Every row gives one point. Each copy is the shape, with its points in the same order, turned, moved and blurred by noise. Is it also mirrored, or only turned?
In the rows, 100 means zero.

Shape (8 x 3)
146, 82, 79
84, 185, 88
118, 109, 106
115, 63, 96
157, 98, 91
45, 75, 84
49, 86, 76
139, 108, 112
Copy 1 (8 x 3)
107, 104, 144
60, 194, 71
109, 125, 107
111, 84, 115
119, 124, 147
68, 76, 56
63, 87, 56
123, 135, 117
Copy 1 is: mirrored
Copy 2 (8 x 3)
44, 93, 93
100, 192, 74
76, 114, 106
86, 67, 99
48, 101, 104
129, 93, 39
137, 102, 41
72, 111, 123
Copy 2 is: mirrored
Copy 3 (8 x 3)
91, 91, 38
27, 43, 130
91, 66, 77
118, 101, 65
88, 67, 35
106, 129, 133
92, 127, 128
95, 57, 61
Copy 3 is: mirrored

Shape (8 x 3)
74, 94, 83
152, 144, 95
119, 103, 184
85, 95, 98
84, 69, 101
112, 163, 81
78, 93, 171
76, 100, 70
Copy 1 (8 x 3)
81, 128, 95
148, 64, 107
52, 34, 102
82, 121, 89
59, 120, 104
150, 85, 67
26, 63, 80
99, 146, 90
Copy 1 is: mirrored
Copy 2 (8 x 3)
100, 91, 71
59, 164, 110
73, 77, 183
89, 93, 90
86, 71, 89
100, 164, 97
111, 61, 158
99, 106, 66
Copy 2 is: mirrored
Copy 3 (8 x 3)
89, 114, 96
167, 80, 104
112, 7, 75
94, 98, 88
81, 103, 70
153, 87, 147
66, 29, 83
91, 126, 104
Copy 3 is: only turned

Shape (10 x 4)
34, 144, 78, 47
58, 123, 61, 60
112, 138, 127, 144
89, 40, 125, 126
79, 63, 118, 87
140, 76, 107, 112
136, 108, 115, 73
37, 138, 115, 90
104, 51, 108, 79
80, 93, 139, 113
Copy 1 (10 x 4)
28, 84, 44, 62
62, 70, 62, 65
116, 95, 54, 161
127, 130, 143, 101
92, 112, 128, 102
143, 70, 116, 131
95, 47, 114, 127
46, 117, 67, 104
105, 95, 145, 98
86, 127, 104, 130
Copy 1 is: mirrored
Copy 2 (10 x 4)
110, 177, 47, 41
126, 159, 52, 71
49, 121, 130, 103
141, 104, 166, 78
136, 110, 126, 58
109, 70, 120, 102
89, 74, 86, 72
88, 173, 97, 46
148, 88, 115, 68
96, 121, 143, 58
Copy 2 is: mirrored

Shape (9 x 4)
120, 112, 121, 78
135, 179, 85, 108
100, 119, 91, 124
92, 62, 128, 139
104, 91, 136, 117
97, 76, 102, 42
126, 71, 81, 7
88, 175, 109, 121
90, 65, 113, 95
Copy 1 (9 x 4)
96, 82, 91, 73
40, 127, 116, 41
93, 136, 112, 83
149, 107, 121, 115
132, 95, 119, 87
111, 84, 39, 100
73, 63, 7, 109
88, 143, 114, 24
128, 95, 80, 112
Copy 1 is: mirrored
Copy 2 (9 x 4)
74, 83, 113, 98
76, 162, 139, 69
126, 121, 115, 100
143, 63, 123, 141
108, 74, 126, 127
79, 64, 53, 85
66, 40, 41, 43
92, 163, 121, 113
120, 67, 89, 118
Copy 2 is: only turned
Copy 3 (9 x 4)
97, 110, 150, 111
43, 163, 127, 141
73, 100, 102, 136
102, 39, 116, 143
91, 66, 139, 133
132, 101, 132, 68
164, 137, 139, 59
18, 118, 122, 122
117, 65, 118, 108
Copy 3 is: only turned
Copy 4 (9 x 4)
65, 84, 89, 99
60, 124, 74, 33
95, 129, 77, 99
97, 115, 67, 174
72, 106, 73, 145
89, 41, 123, 114
99, 7, 119, 96
48, 150, 103, 73
96, 83, 103, 138
Copy 4 is: mirrored
